Each row is a point. The last column is the point's height on a tilted bowl or saddle (a function of degree 2), plus a little noise. Along how many of its main directions does it bend up, bend down or stay straight?

Points (11 x 3):
[[ 10 -32  -4]
 [-29   0   2]
 [  5  27  -3]
 [ 52  24 -37]
 [ 19   7  -4]
 [ -8   8   5]
 [ 40   8 -21]
 [ 44 -60 -60]
 [  1  31  -5]
 [ 10  21  -2]
 [ -6 -28   4]]
Directions: 0 up, 2 down, 0 straight

Points, 17 rows:
[[  2  -3 -12   6]
 [-22  29 -41 -34]
 [ 14  12 -32 -15]
 [-33  -1  27  -3]
 [ 39  -2   2  26]
 [-29  29 -30 -13]
 [ 10 -55   5 -13]
 [ -9  21   1   1]
 [ 12   0  32  -5]
 [ -1 -28  11 -14]
 [-13 -27 -47  50]
 [ -5  -9 -14  10]
 [  0 -17 -20  18]
 [-18 -10 -28  21]
 [ 54  22  33  60]
 [ 60 -24  32  37]
 [ 40 -44  14  10]]
Directions: 2 up, 1 down, 0 straight

Points, 15 rows:
[[ -9 -10 -13  10]
 [ 10   6 -13  11]
 [-12  11  11  -1]
 [ 15  20 -26   8]
 [-27 -60  28  60]
 [  6  29 -15  12]
 [  5  40  -9  13]
 [ -9  37 -12   5]
 [ -9  20 -12   3]
 [ 18  19   6  12]
 [  4  40  -5  12]
 [ 26 -25  12  28]
 [ 23  21  12  12]
 [ -9 -12   0  15]
 [-29   1  -2  -6]]
Directions: 1 up, 2 down, 0 straight

Points (21 x 5):
[[  1 -10  35 -24  27]
 [-16  -7  -1  -6   8]
 [-21  51 -22 -30   8]
 [-21  12 -16  13   5]
 [  5 -23 -33  23  -8]
 [-29 -26 -19  10  14]
 [ 15  43 -36  17 -25]
 [  1 -34  35   3  23]
 [  8  39  21  19  29]
 [-24  22  12  12  10]
 [-26 -26  14 -27  14]
 [ -1  33   5 -33  10]
 [ 33  23 -60 -54 -60]
 [  4 -32  15 -21  36]
 [-52 -38 -13 -48  30]
 [ 16 -44 -60  -1  29]
 [-28  22 -22  -9  12]
 [ 21  -2 -27  -4  -7]
 [  7  16   5   6   7]
 [  0 -13  -8  30 -15]
 [ 10 -11  19  18   9]]
Directions: 2 up, 2 down, 0 straight

Points, 39 rows:
[[-10  -2  -8   5  -1  17  12]
 [ -5  27   2  -1  15  27  10]
 [  4 -52   3 -16  11  28 -37]
 [-36   4  17  -5  -2   9  34]
 [ -5 -32  37  -3 -31  -8 -60]
 [  7 -28   6  -6  13  -3 -33]
 [-17 -10  29  22 -24   6 -10]
 [ -5   7   8 -10 -10  -4   2]
 [ 11 -11   2  -7   0  24   0]
 [-24   4  46 -12   0  42  -5]
 [-17  11 -60  14  -1 -32 -23]
 [-37  14  -2 -19  -2   9  45]
 [-18  38 -20 -14  31 -10  30]
 [ -3  15 -12 -25  -5 -20   3]
 [-11  -1   5  16   2  13   5]
 [  0   3  -4  -9  32  15   5]
 [-10  38   0   5   6  40   3]
 [ -6 -12   0   9  26   0 -14]
 [-45  19 -16   9  21 -16  38]
 [ -4  -6 -22  21   9   3   1]
 [  4  22 -32  17  -1 -12  10]
 [ -5   8  12   4  20   7   1]
 [ 32 -15  45   4  -1  26 -55]
 [  1  11  11 -37 -29  20 -12]
 [ -5   7  15   5  12 -29 -10]
 [  4 -27 -12 -11  17 -14 -30]
 [  1 -40   5  28  -1 -12 -54]
 [  0  -7   6   2   7 -12 -12]
 [ 29  22  16  22  12  24  -5]
 [  9  27   0  -7   4 -22   5]
 [ 19 -15   5   3   8 -10 -26]
 [-24  -5 -21  -4 -30  14  12]
 [ -3  -6  30 -15  24 -25 -28]
 [ 11  -1 -15 -10  11  -9   1]
 [ 21  26 -27  -4 -31   6   7]
 [-29  15   7   1  18  22  25]
 [  1  15   1  -5 -21 -34 -19]
 [ 10  18  23 -13   7  16  -5]
 [-38  -3   2  -7 -35 -10  14]]
Directions: 1 up, 3 down, 2 straight

Points:
[[ 32 -18   1   2 -16   7  -1]
 [  4   9  -9 -21  50  27   7]
 [ 22   1   2 -53   3  38 -28]
 [ -8   0 -17  20   4 -16  26]
 [ 19  -2 -20  -6  10  26  10]
 [ 26  -9  21  42  -2 -22 -18]
 [-15 -52  -5   3 -21  14 -60]
 [  3 -16  24  28   8 -14 -18]
 [ 11  10  50 -14 -31  28 -32]
 [-28 -26 -15  -7  11 -14 -16]
 [ 22  59 -14 -20  31 -24 -21]
 [ 11  22  15  11  -5  14  12]
 [ 44 -15  16   5   8   3  11]
 [-20  13 -24  -3  32   2  20]
 [ -5  41  42  -6  16 -18 -43]
 [-32 -21 -22 -21 -23   4 -27]
 [ 27  -3 -15  14  23  12  28]
 [ 11  44   5 -14   0 -13  -6]
 [  1   4   2 -10  -2  14   5]
 [  6  60  15  15  10 -12 -14]
 [  3  27   0  -2 -20  16  16]
 [ 11   9 -16   3  17 -51  26]
 [  6 -26 -11 -15  -2  -1 -15]
 [  1 -12   2  32  20  33  14]
 [ 26 -15   2  14  -6 -35   7]
 [  5  16  41 -21  -5  19 -26]
 [  4  12  -2 -32  -6  12 -11]
 [-18  -8 -17  12  -6 -39  14]
 [-25   7  20 -31   3  17 -25]
 [  5  -1 -17 -26  20 -16  -1]
 [ 32  -4  19  14 -17 -11  -4]
 [  1 -26  -8  -7  15  18 -10]
 [  6 -20  27  -2 -27 -10 -32]
 [  6  -7  11 -11  -5 -21  -6]
 [ 28 -29  11 -24  -4  32 -22]
 [ 15  25   4  19   3 -14  15]
 [  6  42 -14  24  10  17  29]
 [ 28  20 -15  16  27 -19  34]
 [ 22   0  35  12  16  -2 -11]
 [-15  -8  -1   1  -3 -13   3]]
Directions: 1 up, 3 down, 2 straight
